Rows are points. The last column is the point's height on a tilted bowl or saddle (a function of degree 2), plus a little noise. Count its main directions that bend up, bend down and stay straight.
In the rows, 128 means zero.

Points (10 x 3)
[[110 189 134]
 [151 118 121]
 [105 122 116]
 [ 71 118 124]
 [156 157 183]
 [131 110 107]
 [137  79  65]
 [136 163 163]
 [ 50 140 112]
 [139 169 173]]
Directions: 1 up, 1 down, 0 straight

Points (18 x 4)
[[119 103 116 147]
 [109 124 156 137]
 [139  89 164 134]
 [135 168 154 129]
 [143 196 120 155]
 [137 180 153 132]
 [171  82 185 138]
 [ 65 124  79 215]
 [ 92 137 114 164]
 [106 127 180 137]
 [121 154 133 139]
 [106 188 143 153]
 [108  69  93 176]
 [111  73 119 161]
 [ 66 110 165 174]
 [136 124  54 184]
 [105 120 129 148]
 [143 153 156 123]]
Directions: 3 up, 0 down, 0 straight

Points (21 x 5)
[[158  66 127  71 101]
 [ 95 172 139 110 125]
 [156  70 156 129 143]
 [138 154  97 114 123]
 [134 117 134  70 139]
 [128 106 162 140 134]
 [197  88 135 115 170]
 [169 111 146  75 174]
 [116 156 117 185  93]
 [108 149 149  76 140]
 [ 88 140 159  76 121]
 [187 129 139 154 139]
 [156 156 143  90 172]
 [125 128 141 135 135]
 [192 103 155 149 165]
 [114 191 162 163  57]
 [107  80 139 154 139]
 [128 148 138 217  57]
 [182 142 103 122 131]
 [184  98 160 105 186]
 [156  73 132 136 140]]
Directions: 1 up, 2 down, 1 straight

Points (47 x 7)
[[142 144  65 185  71  88  58]
 [ 86 102  77 143 110 139  88]
 [141 164 128 170 138  86  93]
 [122 107  51 111 150 194  68]
 [156  78 161 129 108  98 111]
 [117 138 101 137 188 168  90]
 [146 125 111 140 133  80 106]
 [111  89 161 125 178  72  99]
 [155 128 172 190  93 114  90]
 [166  96 160 134 164 107 110]
 [142 172 103  96 105 143 116]
 [175 176 107 164 158 179  79]
 [104 173 145 135 181 118 105]
 [111  96 102 133 160  65  92]
 [163 139 115 122 172 151 110]
 [128  99 198 166  97 149 106]
 [ 84 120 126 133 121 134 113]
 [ 97 124  84 130  82 145  99]
 [ 94 100  99 114 216 109  78]
 [129 108 220 123 130  96 115]
 [ 82 116 140 141 135 201  93]
 [121 111 104 104 209 125  95]
 [ 81 143  78 152 154  97  81]
 [142 135  81 123 145 127 106]
 [135 101 145 168  93 162 101]
 [107  56 163 157 156 203  74]
 [150 133 143 140 109 168 117]
 [143 111 200 122 106 102 121]
 [152 100 120 144 186 143  97]
 [136 159  56 145 170 181  64]
 [175 140 131 175 115 149  93]
 [ 90 108 101  76 104 132 113]
 [110  68  90  98 158 125  96]
 [ 67 118 110 148 145 145  91]
 [146 168  85 143 113 120  98]
 [111 138 114 132 142 162 110]
 [123 130 208 119  77 126 123]
 [165 115  86 123  95 120 105]
 [111 114 124 143 203 116  92]
 [200 107  89 109 122 113 100]
 [123 117 111 162 124 159  99]
 [117 108  87  95 101 108 114]
 [174 122  88  83 141 167 107]
 [ 61 144 120 114  94 137 107]
 [ 65 137  90 130 122 160  89]
 [ 51 154 155  63 179 169  84]
 [121 126  82 128  69 105 101]]
Directions: 0 up, 6 down, 0 straight
